Each row of a before or after table is a point. The points were changed in one or more steps. Then noise was added and the rows were shuffled. The steps act on how far a point lies along the listed directions, d1 being the first. Name the steps. A step turns or swaps two directions, mirrors them in a line or flattens them onto one, adds a multiple of one to another, or multiplies one. Angles are multiples of 10 degrees, from the lower direction toward the higher: turns from -170 to 170, lines from 10 to 170 but not 90. Use the fewest steps. Two steps may share a direction if one is a turn and the other turns, adds or multiplies; they go together, in the order done. Otherwise the lowest direction goes first.
In the rows, 128 means zero.

Directions:
(1): [173 138]
(2): [138  83]
Before (11 x 2):
[[164  77]
 [143 139]
 [138 165]
 [106 125]
 [ 61 161]
 [187 145]
 [112 142]
 [150 136]
 [142 109]
 [ 96  83]
 [128  75]]
After:
[[140 148]
 [121 181]
 [151 120]
 [159 184]
 [115 114]
 [104 129]
 [ 63  92]
 [ 90 171]
 [140  94]
 [187 117]
 [145 117]]
Steps: mirror d1 and d2 in the line at 10 degrees

Directions:
(1): [113 138 184 150 149 172]
(2): [131 204 116 137 113 130]
(3): [144 113 147 151  58 135]
Before:
[[118 148 105 156  94 128]
 [129 150 108 136 125 136]
 [128 143 164 150  71 159]
 [143  90  97 121 125 109]
 [129 117 101 136  75 107]
 [148  91 145 147  52 107]
 [119 131 102 125 115 122]
 [115  54 136 124 198 102]
 [140  86 155 147 128 127]
 [121 183 108 127 134 138]]
After:
[[138 208  78 118 117  81]
 [132  96 139 141  82 144]
 [150 120  39  96 132  72]
 [111 198 185 157 115 186]
 [126 119  79 116 101 102]
 [122 140  94 152  84 118]
 [136 116 114 138 103 133]
 [126 162 147 143 179 136]
 [109  94 123 118 222 101]
 [135 153  39 111  84  68]]
Steps: multiply d1 by 2.5; swap d2 and d3

Directions:
(1): [126  79 156  90 170  86 145 100 117]
(2): [142 113 160 105 106 102  74 179 157]
Before:
[[165  61 220  38 157  51  61 178 160]
 [118 134  84 164 117 140 137 109 129]
 [124 137 102 127 120 139 118 142 119]
 [119 105 191  56 114  94  91 159 153]
 [133 157 123 122 108 150  87 160 157]
 [125  93 151 110 133 119 111 146 133]
 [151 129 180 119 123 110  82 165 143]
 [130 182 119 163  96 154  93 158 120]]
After (8 x 9):
[[118 131  87 162 115 138 131 114 130]
 [151 129 179 120 124 111  83 165 143]
 [127 135 104 126 119 137 114 145 122]
 [161  66 209  46 164  60  78 161 150]
 [133 177 128 157  92 148  78 172 127]
 [118 108 186  59 116  99  99 152 149]
 [124  95 148 113 136 122 116 141 129]
 [135 154 128 118 104 145  78 168 162]]
Steps: add -0.3 times d1 to d2
